Each row of a before or after table is a point. The points were changed in one or more steps. Then noise was added and the rows were shuffled. The steps act on columns, c1 being the first. Write out the steps. A step turns or swaps two columns, mirrors them in a line or flattens them onto one, adds a multiple of one to another, or multiplies or shifts one. Angles are multiples of 10 degrees, from the lower column toward the higher: turns from -170 to 170, lines from 10 to 170 but not 90. Use the fewest steps. Two steps may share a column if one is a turn and the other turns, adds or multiplies; they go together, in the order done. Otherwise the lowest column goes first.

Before (8 x 2):
[[-11 -54]
 [ 39  42]
 [ 21 -38]
 [ -9 -12]
 [-19 -26]
 [  9   7]
 [ -3 -19]
 [-22  25]]
After:
[[ 17  -9]
 [-52   2]
 [ 35  -6]
 [  0  29]
 [ -9   1]
 [  9 -47]
 [ 44 -29]
 [ 18 -15]]
Steps: mirror c1 and c2 in the line at 110 degrees

Before:
[[-28  27  -8 -10 -50 -11]
 [-12  24  45  18 -38  11]
 [ 36  10   0  -5 -30 -50]
 [ 27 -23  27  -1  18 -55]
 [-16  -3   1 -29  -2 -21]
 [-19  -5 -18 -13  21   2]
 [ 40 -24  49  18  12  11]
 [  8 -29   5 -12 -27 -27]
 [-22  17   8  27  12  -9]
 [ 13 -40  -4  14   2 -25]]
After:
[[ 27  55  33  -8  18 -31]
 [-21 -86  -4   1 -10 -15]
 [  3  50   4 -24  55  -8]
 [ -1 -58  -1  16  10 -37]
 [ 31  -9  -9  11  -3 -20]
 [ -5  37 -13 -33  -5  -1]
 [-44 -47 -35  11  35  12]
 [ 18 -12  -2  -2 -24  19]
 [-20 -47 -51  19  -5 -38]
 [-26  20   1  27  -2 -57]]
Steps: turn c1 and c4 by 140 degrees; multiply c2 by 2; turn c5 and c6 by 30 degrees; turn c3 and c5 by 130 degrees
